Every row gives one point. To make a cloud, some directions were put in groups of two or more. Within a group, all points are equally far from the middle, so they leave a hole (a ring in 2 directions, a hollow ball in 3). The other directions are filled evenly. Then the cloud was stretched, turned, moved and blurred a little. Count the holes, and give their numbers of directions, smallest first.
In the rows, 128 means zero.

Cloud (13 x 2):
[[140 155]
 [ 78 154]
 [121  94]
 [118  94]
 [ 72 139]
 [ 89  99]
 [106  94]
 [140 153]
 [ 72 137]
 [ 81 157]
 [ 89 100]
 [ 83 159]
 [ 79 153]]
Holes: 1 (2)

Cloud (19 x 3):
[[ 87  82 117]
 [174 155 150]
 [130 181 161]
 [150 122 112]
 [150 140 161]
 [168 165  92]
 [166  75 146]
 [132 150 167]
 [119  69 130]
 [115 154 167]
 [164 143  90]
 [ 82 108 145]
 [102 107 126]
 [190 179 144]
 [ 79 151 135]
 [116  66 138]
 [120 184  90]
 [177 145 133]
 [192 163 112]]
Holes: 0

Cloud (31 x 4):
[[138 108  65 126]
 [135  81 166 144]
 [161 120  94 112]
 [113 123 176 135]
 [ 96  77  98  91]
 [120 108  64 104]
 [121 119 170 146]
 [122  62 136  94]
 [124 107  79 156]
 [153  79 145 112]
 [ 66  83 159 140]
 [ 69 126 105 127]
 [ 71 105 102  97]
 [156  83 145 117]
 [100 145  97 105]
 [ 89  83 180 142]
 [ 63 105 114 107]
 [100  71 102  92]
 [113  57 136 138]
 [142  76 158 136]
 [ 84  97 183 112]
 [138  70 157 134]
 [108  77 175 149]
 [109 111 170  89]
 [113 137 160 110]
 [136 103 148  79]
 [ 92 103 182 103]
 [ 68  92 123  94]
 [114  96 182 146]
 [ 64  86 152 140]
 [155 111 126  90]]
Holes: 2 (2, 2)

Cloud (57 x 6):
[[ 86  75 156  99 124 154]
 [ 93 178 137 150 133 131]
 [157  99 152 127  57 134]
 [114 169 135 104 118 175]
 [ 98 110 137 150 183 125]
 [121 144 126  95 151 191]
 [172 145  65 148 103 159]
 [129  84 132 172 143  99]
 [105  82 166 138 155 107]
 [100 119 133  51 102 117]
 [190 153 136  98  82 145]
 [192 144 143 197 138 138]
 [115 183 149 144 159 116]
 [162 119 129  74 130  85]
 [205 158 109 109 124 173]
 [215 139 117 164 148 151]
 [130  80 157 156 136  95]
 [ 69 138 169 141 116  85]
 [206 130 153 165 125 175]
 [146 138 112 118  60  95]
 [179 168  91 178  99 131]
 [177 155  73 143 100 164]
 [101 108 144  82 174 119]
 [ 88 139 171 136  90 153]
 [132 147 146 115 184 168]
 [155 119 131 197 163 146]
 [104 122  81  75 112 121]
 [156  98 106  83  84 121]
 [174 119  95 109 155  97]
 [ 84 148 107 152 168 134]
 [107 136 131 143 192 134]
 [199 169 141 130 124  99]
 [152 128 115 103 132  58]
 [125 123 146 150 123 206]
 [ 91 131  85  89 134 151]
 [ 49 115 143 114 108  96]
 [166 163  79 111 112 170]
 [194 173 140 123 128  98]
 [144 122 162 150 127 205]
 [122 132 129  91 168 180]
 [136 103  89 150  92  84]
 [ 99 136  94  94 103  71]
 [166 104 128 181 163 146]
 [172 167 121  90 154 168]
 [156 101 118 186 158 129]
 [122 140  67 118 143  86]
 [216 149 151 153 119 133]
 [122  77 143 130 139 181]
 [ 98 141 117 138 189 122]
 [160 157  91  91 131 177]
 [ 62 118 100 106 134 134]
 [211 146 156 145 112 120]
 [175 126 170 170 143 179]
 [123 125 119  80 178 109]
 [159 111 148 160 105  70]
 [147 101  74 162  99 143]
 [110 102 199 113  96 149]]
Holes: 3 (2, 2, 2)

Cloud (89 x 9):
[[ 95 182 192 133 119 158 102 161 175]
 [122 119 116 111  43 124 149 114 152]
 [140 128 192 116  79 132 112 150 104]
 [ 97  99  67  79  81 106 149 133 166]
 [ 47 165 116 113 139 146 137 185 129]
 [ 99 126 127 172 135 135 133 135 205]
 [146  87 116 100  90 123  90 201 144]
 [106 175 180  83 148 118  92 104 132]
 [ 92 101 184  81 145 148  94 167 156]
 [ 97 199 164 118 110 186  79 128 104]
 [105 100 119  94 188 107  86 210 136]
 [118 148 137 149 187 129 104  86 107]
 [ 67 181 139 118 107 111 143  80 127]
 [ 93 157 168 154  97 140  96 130  62]
 [133 128  72 167 118 105 149 122 136]
 [132  93  81 106  73 141 152 160 172]
 [126 154 165  92 107 143  87 171  68]
 [126  95 131 142 118 108 158 188 113]
 [104 185 178 105 117 186  63 121  91]
 [118 133  96 181  95  91  97  76 118]
 [116 151 175  83 131  77 130 167 181]
 [149 131 129 139 129  89  95 136 196]
 [ 92 213 153 104 150 157 101 176 135]
 [114 134 123 100 100  87  98  82 148]
 [ 53 154 134 136 102 107 145  97 108]
 [104 171 132 147 143 102 170 151 123]
 [155 123  95  92 135 138 139  89 163]
 [146 125 117 104 121 184  99  79 158]
 [ 59 158 164  72 107 160  82  96 117]
 [152 129  75 122 108 155 139 165 135]
 [ 93 159 132 141  56 177  87  89 161]
 [ 52  91 136 107 106  99 123 172 123]
 [ 96 137  99 173  67 135 107 102 173]
 [119 145 113  80  94 130 103  85  68]
 [136 154 166 119 131  73 163 162 145]
 [ 92  82 174  98 135  94 119 174 180]
 [ 51 104 141  95 113  93 136 116 131]
 [124 175 181  69 155 154  88 136 122]
 [ 98 176 146 142 168 159 125 155 131]
 [ 45 125 161 128 140 143  90  98 178]
 [ 90 124 128  43  89 126 107 145 132]
 [111 128 165 124 103 104 111 142  53]
 [ 84 107 167 169 131  95  92  69 159]
 [ 95 178 173 136  86 148  44 118 139]
 [102  68 127 140  92  99  87 115 177]
 [153  97 114  73 136 123 122 152 210]
 [ 74 180 129  89 142 169 144 168 127]
 [102 161  75  95  88 137 134 178 119]
 [142  85  77  81 119 142 121 142 105]
 [150  96 132 180 119  86  80 108 112]
 [ 63 178 177 128 118 184 103 107 152]
 [159 173 148 139  94 105 142  93  81]
 [ 72 172 171 153  74 107  97 118 126]
 [109 137 194 123 132 141 121 179 187]
 [ 65 187 162 109 158 161  94 160 141]
 [ 98  90 115 141 131 113  71 154  90]
 [125 159  88 172 123 118 126 147 191]
 [141 101 143 100  50 131 114 123 142]
 [163 136 116 141 157 158 101  80 141]
 [ 97 107 100 161 138  71 125 179 137]
 [ 44 112 112 121 122 103 126 178 121]
 [133  55  91  96 101  86 134 134 143]
 [114 137 196 171 121 102 119 105 151]
 [122 146 216  97 126 132  86  92 144]
 [129 155 160 164 137 129 132 160 101]
 [137  71 124 125  88 110  92 168 166]
 [ 74 170 164 130 113  98  92 129  94]
 [135 103  88  87 135 171  98 169 127]
 [ 69  91 158 122 137 143  70  89 172]
 [182 116 109 111 103 149 118 156 117]
 [ 89  98  98  96  67 146  84 133 136]
 [ 64  76 151 100 110 155 108 121 150]
 [172 125 114  85 105 119 116 217 119]
 [ 63 139 136 170 137 165  75 103 154]
 [135 132 158  55 139 147 162 164 135]
 [ 78 130 155 118 159  92 124  86 146]
 [155  87 129 159  95 132 123  85 172]
 [ 54 143 163 142 122 125  91 189 146]
 [ 71  84 113 118 127 116  66 173 157]
 [131 111 124  93 199 139 104 189 143]
 [149 127 155 140  92 152  70 116 179]
 [142 113 162 162 149 138  81 135  78]
 [ 70 114 105 182  94 154 105  89 124]
 [125 162 144  51 141 151 139 133 106]
 [118 152 115 146  52 162 123 110 150]
 [ 98 118  96 151 128 148 162  85 165]
 [107 166 164 153 137 127 101 155  72]
 [143  83 111  93 130  79 101 129 154]
 [ 83 128 144 184 100  99 145 101 127]]
Holes: 2 (2, 6)

Cloud (97 x 9):
[[ 91 142  91  87 108 129  95 121 125]
 [103 116  85 102 126 142 102 125  90]
 [100 103 140 114 178 132 148 157 157]
 [ 80 143 100  78 186 162 121 148 149]
 [102  86 165 129 162 107 181 172  97]
 [131 147 134  99 145 182 104  94 105]
 [142  58 156 129 146 118  94 136 114]
 [175 131 137  69 138 109 107  92 139]
 [ 97 114  81 158 149 136 136 167 185]
 [126 118 116 101 126  71 176 108 189]
 [127 161 130  80 151 141  66 109 160]
 [114 108 132 113 185  99 167 203 128]
 [114 190 156 109 131 117 105  61 117]
 [155 111  29 148 132 182 145 141 152]
 [128 109 202 111 198 128 118 164 121]
 [ 75 175 189 135 157  91 211 175 140]
 [212 122 110 138 109  65 183 123 125]
 [121 162 180 141 171 103 203 179 136]
 [119 168 125  89 126 108  99 105 161]
 [ 41 120 163 130 135 125 168 169 130]
 [141  96 106 143 157 174 113 142 127]
 [147  90 154 114 130 121 202 131 158]
 [160 141 132 117 149  76 115 182 119]
 [171 129 125  99 134 120 158 111 105]
 [ 54 123 145 108 130 156 181 199 145]
 [ 62 181 126 100 126  84 152 138 144]
 [130  71  86 114 176 117 133 104 162]
 [156  68 138  94 104  56 155 123 173]
 [145  90 175 127 143 124  96 196 144]
 [ 82  99 105 142 139 125  99 181 165]
 [165 189 137 112 131  99 132 120 160]
 [190 169 118 126 133  35 146 109 152]
 [113 115  92  93 134 131 109 115 194]
 [126 174 197 127 215  88 171 140  97]
 [101 142  92 125  80 142 161 156 105]
 [ 77 148 167 159 151 153  69 129 121]
 [129 118  73 151 113 151 146 112 165]
 [149 123 139 153 164 154 113  95 151]
 [128 107 145 141 214 101 125 116 156]
 [122 142 108 128 161  90  98 127 194]
 [187 138 115 106 109  78 149 114 122]
 [121  65 121  87 106 168 101 154 160]
 [111 183 119 107 147 112 132 174 103]
 [130 161 160 153 168  79 128 134 158]
 [122 146  50 124 134 120 128 105 116]
 [168 136 106 111 206 122  37 123 143]
 [140 105 118  89 148 147 158 157  58]
 [ 95 102 165 119 157 158 134 129 155]
 [126 163 173  62 132 103 167 119 109]
 [ 81 182 211 140 123 145 114 121  87]
 [ 68 112  84  95 135 205 152 160 135]
 [162 138  84 148 176 139  45  91 118]
 [116 156 137 130 113 131  72 128  87]
 [ 30 181 172  99 152  97 152 118 151]
 [126  94  94 104 108  75 141 124 185]
 [ 99 160 140 104 161 135  89  84  71]
 [130 141 124  93  83  96 145 116 136]
 [ 71 188 181 150 164 118 152 157 128]
 [ 88 100 196 102 174 148 161 182 115]
 [ 62  94 106  83 146 158 101 127 101]
 [140 169 195 134 117 112 168 197  89]
 [ 87 173 183 147 175 126 132 155 106]
 [124 112 170  70 212 104 146 159 121]
 [133 191  82 134 119 129  94 137 144]
 [170 175  62 117 127 155  98 121 159]
 [107 108 119 146 158 163 136 174  97]
 [ 95 166 185 144 171  98 188 172 126]
 [186  52 103 104 133 103  71 114 102]
 [127 167 125 109 135  81 190 114  83]
 [114 100 125 145 152 133 152 144 164]
 [187 141 150 115 104  70 117 131 107]
 [157 124 135 166 178  68 112 138 141]
 [102 156 101 164 165 142 153 102 116]
 [ 93 141 109 142 125 162 144 169  77]
 [123 172 118  94 123  97 194 112 116]
 [156 155 151 132 120  85 142 100 104]
 [ 64 106  89 119 109 173 132 149 150]
 [ 75 179 178 138 194 150 105 137 128]
 [119 146 133 165 191  92  81  96 182]
 [144 141 163  93 166  85 130 172 123]
 [ 93  95 170 105 124  95 191 157 144]
 [190  99 180 135 127  69 108  92 109]
 [ 90  95 154 146 146  84 142 196 114]
 [107 190 131 131 103 144 163 146  93]
 [171 166 110 159 156 107 127 154 156]
 [161 148 154  95 138 111  78 156 130]
 [136 118 174  82  96 140 126 130  88]
 [120 195 132 125 150 110  76 106 147]
 [180 114 112 110 183  69  53 142 130]
 [116 157  90 110 101 104  63 122 125]
 [110  75  79  95 143 146 202 194 102]
 [125 133  96 131 141 179 135 124 113]
 [173 130 147 158 114 134 135 175 135]
 [ 78 121 126 118 198  90 161 128 153]
 [ 73 141 152 159 121 161 134 129 154]
 [ 62 121  90 104 110  97 169 168 150]
 [ 77 146  91  96 113 153 198 141 158]]
Holes: 1 (3)

Cloud (105 x 9):
[[128  76 116 114 176 172  72 162 138]
 [155 160 149 139 115  46 149 110 238]
 [120 157 143 118 166  91  96  84 157]
 [153 138 173 177 162 142  91 109 173]
 [111 152 154 149  94 108  74 154 186]
 [118 110 137 142 144 110 148 180 113]
 [166 157 126 147 145  69 161 128 219]
 [144 106 180 165 155 161 103 179 104]
 [179  84 147  94 131 198  60 126 123]
 [142 117 156 174 179 127  78 129 119]
 [123 150 138 139 131 102 161 157 227]
 [119 163 174 130 157 137 156 147 166]
 [154 181 174 172 101 101 104 143 192]
 [150 152  90 155 120  81 134 134 156]
 [131 149 134 160 119 161 125  87 169]
 [159 180 130 105 159 117 154 143 171]
 [134 172 117 125 147  90 150 158 220]
 [112 152 166 150 146 150 145 131 107]
 [125 145 133 123 122 172 140 166 137]
 [121 125 158 154 125 128 150 128 225]
 [150 166 100 143 131 103  88 143 192]
 [133  96 153 165 148  75 135  95 197]
 [185  71 157 103 116 163  80 114 132]
 [172 156 122 100 124 169  61 164 156]
 [154 115 102 119  96  91 115 148 155]
 [189 153 131 170 138 127 129 124 135]
 [155 132 108 142 181  93 113 137 128]
 [193 137 116 132 136 176  88 154 100]
 [ 87 167 167 140 128  69 116 137 147]
 [156 180 159 147 139 146 129 169 184]
 [162 196 185 105 132 118 109 123 149]
 [131 110 134 121  87 137  53 186  95]
 [108 121 172 138 100 166  47 140  73]
 [116 119 178 139  78  96 130 133 112]
 [111 128 121 156 183 127 111 129 149]
 [168  89 166 168 167 126 139 120 120]
 [115  72 178 123 100 107 121 134 128]
 [112 103 182 135 119 138  55 159  89]
 [182  96 166  92 106 123 112 165 123]
 [164 130 158 173 125  34  94 143 188]
 [169 186 138 165 112 129  84 101 162]
 [201 116 170 177 125  71 136 116 178]
 [164 140 137 169 152 122 143  97 142]
 [154 168 126 167 170 114  80 124 105]
 [155  81 139 116 143 125  44 131  78]
 [129 116  97 128 164 155  82 128 189]
 [ 98 126 161 174 137 109  76 120 107]
 [110 158 137 157 114  67 143 146 221]
 [106 116 187 147 160 104  84 151 142]
 [111  77 176 107 125 114 117 129 140]
 [150 113 156 152 129 178 109 189 132]
 [138 178 105 111 180 108 118 123 138]
 [118 111 188 167 136  50 162 140 210]
 [147  83 153 127 110 196  92 191  64]
 [170 117 135 103 129 135  44 155  82]
 [123 103 195 163 120  97 142 120 137]
 [ 91 134 144 189 121  92 104 137 151]
 [173 108 120 129  87 119 112 105 130]
 [141 182 185 100 146 112  73 154 169]
 [155  52 124 108 132 186 104 139  70]
 [130 107 202 127 114 140 111 140 108]
 [ 99 167 172 167 141  68 112 145 203]
 [174 117 118 107 116 209  59 123 102]
 [136 132 124 154 136  76 152 175 170]
 [ 99 104 117 107 137 175  71 177 121]
 [122 142 134  90  95 142 128 152 183]
 [135 133 184 129 155 151 117  98 126]
 [124 169  97  92 112 139 127 157 122]
 [135  99  92 146 167 154  79 147  59]
 [196  97 166 121  95 105 101 122 150]
 [163 145 162 151 144 137  66 106  71]
 [170 144 189 136 119  76  73 140 187]
 [126 183 181  98 122 165 105 149 115]
 [109 125 173 164 130  72 157 129 227]
 [144 148 162 185 135  43 108 163 171]
 [146 119 162 194 122 139 104 185 127]
 [174 147 116 149 103 138 134 161 114]
 [177  77 117 115 117 111  55 167 134]
 [137 116 143  93 191 121 119 110 155]
 [164 119 134 172 168 140  71 138  56]
 [135 133 146 198 146 150  79 124 107]
 [177 101 131  91 145 172 104 124  89]
 [ 84 151 165 140 149 100 100 143 124]
 [113 155 191 164 169 117  95 149 197]
 [ 91 141 156 164 165 104 104 127 139]
 [125  89 151 186 133 102 155 135 153]
 [126 128 162 199  90 141  87 152 121]
 [ 94 112 112 101 141 174  82 167 145]
 [101 156 178 145 120  61 151 122 235]
 [132 154 145 116  95 196  80 167 157]
 [110 180 107  84  84 137 116 137 139]
 [102 111 129 117  97 134 121 147 180]
 [142 141 156 111 110 188  66  86 111]
 [184 138 122 130 148 181 104 121 174]
 [150 131 150 127 130 136  45 100 172]
 [136 158  97  96 132 121  96 164 183]
 [165 209 137 170 142 120  93 117 167]
 [133  69 162 145 144  82  78 111 155]
 [ 87 161 117 133 178 166  90 138 114]
 [149 120 159 129 158 144 123 101  88]
 [ 86 107 149 107 123 131  79 136 110]
 [113 101 131 183 116  98 131 104 137]
 [154 104 173 140 112 139  98  87 135]
 [ 99 160 173 164 154 117  86 119 214]
 [159  58 149 150 113  95 121 100 166]]
Holes: 3 (2, 2, 3)
